Rows are points. The last column is the point's height on a tilted bowl or saddle (a function of degree 2), plus a little noise. Along how many of its main directions does it bend up, bend down or stay straight?
In the rows, zero is written as 128.

Points, 18 rows:
[[148 162 166 149]
 [142 143 200 148]
 [131  79 114 185]
 [128 168 177 161]
 [ 79 173  96 117]
 [137 177 114 134]
 [176 128  91 144]
 [232 135 107  67]
 [113 101 106 183]
 [178 182 200 159]
 [143 187 182 170]
 [223  77 151  56]
 [ 67 114 120 147]
 [ 91 107  71 195]
 [ 74 170  86 110]
 [127  83 121 177]
 [116 111 100 180]
 [103 151  72 147]]
Directions: 1 up, 2 down, 0 straight

Points, 26 rows:
[[122 134 132 200 145]
 [115 128 131  68 112]
 [128  91  73 112  78]
 [ 52 166 104 206 104]
 [152 196  31  74  40]
 [140 142  82 118  93]
 [181 128  94  76  85]
 [111 161 143 106  99]
 [160 122 119 153 134]
 [ 97 117 142  36 143]
 [ 51 218 104 196 101]
 [145 181 158  89  37]
 [164 148 160 167 127]
 [121 147 118  64  85]
 [100 139  89  87  86]
 [159 171 109 118  79]
 [ 55 156 116 117 113]
 [121 156 158  75  86]
 [146 110 157  83 121]
 [ 68 129  86  85  90]
 [178 101 140  95 113]
 [117 150 143  86 102]
 [187  27 112 194 146]
 [189  87 147 150 154]
 [ 35 136  79 124  65]
 [164 168 115  94  61]]
Directions: 1 up, 1 down, 2 straight

Points, 46 rows:
[[122 155 121  73 122 141 153]
 [120 209 184 147 187 124 167]
 [152 107 134 151 110 145 142]
 [234 102  82 119 101 133 155]
 [126  92  89 156 137 166 158]
 [ 69 124 131  67 115 166 179]
 [102 209 158 112 130  98 164]
 [117 103 114 106 164 148 143]
 [145 130 174 136 153  67 135]
 [125 176  94 142  73 102 145]
 [127  78  71  52 127  40 123]
 [169 166 115  62 146 146 165]
 [ 85 117  89 123 178 141 139]
 [122 144 128 167 114 105 126]
 [112  95 138 153 116 127 134]
 [127 142  96 168 109 134 137]
 [129  92 147 143  96 145 144]
 [124 120 152  82 211 144 169]
 [162 159  74 158 124 176 167]
 [159  65 132  96 124  88 143]
 [160 199 138 150  99 150 159]
 [ 91 155 160 119 152 143 147]
 [168  60 135 111 127 128 160]
 [137 126 106  34 155 130 155]
 [105 154 169  94 116 173 175]
 [ 72 119 169 113 125  77 140]
 [175 138 114  93 140 160 156]
 [107 122 117 102  90 115 135]
 [ 97   7 152  61  97 136 210]
 [160 186 132 106  80 113 149]
 [ 50  86  66  70  60 223 249]
 [ 82 132 103 145 152 175 159]
 [158 181 157 189 169 100 140]
 [ 98 134  65 139 156 168 165]
 [150 120 184 146 162 123 149]
 [ 90 152 131 162 106 186 158]
 [136 161 107 154  77  92 137]
 [229 141  96 167  86  76 159]
 [125  91 131 105  86  89 139]
 [128 138  88  89  92 137 140]
 [138 147 171 151 142 130 140]
 [152 104 122 156 169 122 132]
 [126  61  93  82 144 156 164]
 [161 167 172 173 176 110 146]
 [ 95 149 106 153  96 141 142]
 [110 113 137 105 105  77 132]]
Directions: 4 up, 0 down, 2 straight

Points:
[[147 175  67 137  35 176  41]
 [ 95 187 182 191 144 111 108]
 [140  60  60 122 112 220  66]
 [194 105 162 162 161 119 124]
 [100 107  94 155  58 130 104]
 [129 132 162 157  97 177 112]
 [163 173 126 150 170 112 138]
 [ 98 117 106  13 108 152   7]
 [129  22  97  52 158  55  55]
 [176 116 195  65 118 113  74]
 [110 142 124 193 147 123 134]
 [195  75 117 126  46 192  29]
 [117 119 121  70 136  91 102]
 [159 137 110 171  93 116 121]
 [105 132 124 133 102 105 119]
 [ 67 112 168 103 120 123 114]
 [168 121  98 116 154  78 128]
 [121 153 136  66 145 126  92]
 [163 104 117 109 130 168  95]
 [122 120 115 122 179 179 107]
 [125  81 200 161 166 145 120]
 [140 170  67 138 136 166 106]
 [160 175 163 148 156  99 136]
 [126 186 164 141 163 114 128]
 [122 178 131 135 165  87 131]
 [120 105  97 141  68  26 106]
 [122 147 208 112 129 115 116]
 [124 125 156 209 167 105 128]
 [107 102 167 144  98 120 114]
 [108 171 160  87 133 116 103]
 [146   7  85 163 103 102  83]
 [107 139 119 171  85 130 115]
 [142  66 157 137 119 119 107]
 [152 156 130  84 100 125  80]
 [105 100  93 129 134 193 104]
 [189 119 136  58 117 145  53]
 [117 151  78 162 160  79 137]
 [127 171  98  61 105 123  55]
 [162 122  91 161 170 101 141]
 [139  93 115 179  81 111 113]
 [163 148  82  99 118 137  91]
 [151 187 123  94 167 165  94]
 [125 143 179 142  83  96  97]
 [145 144 176 157  91  57 101]
 [150 141 104 127 116  66 126]]
Directions: 0 up, 3 down, 3 straight
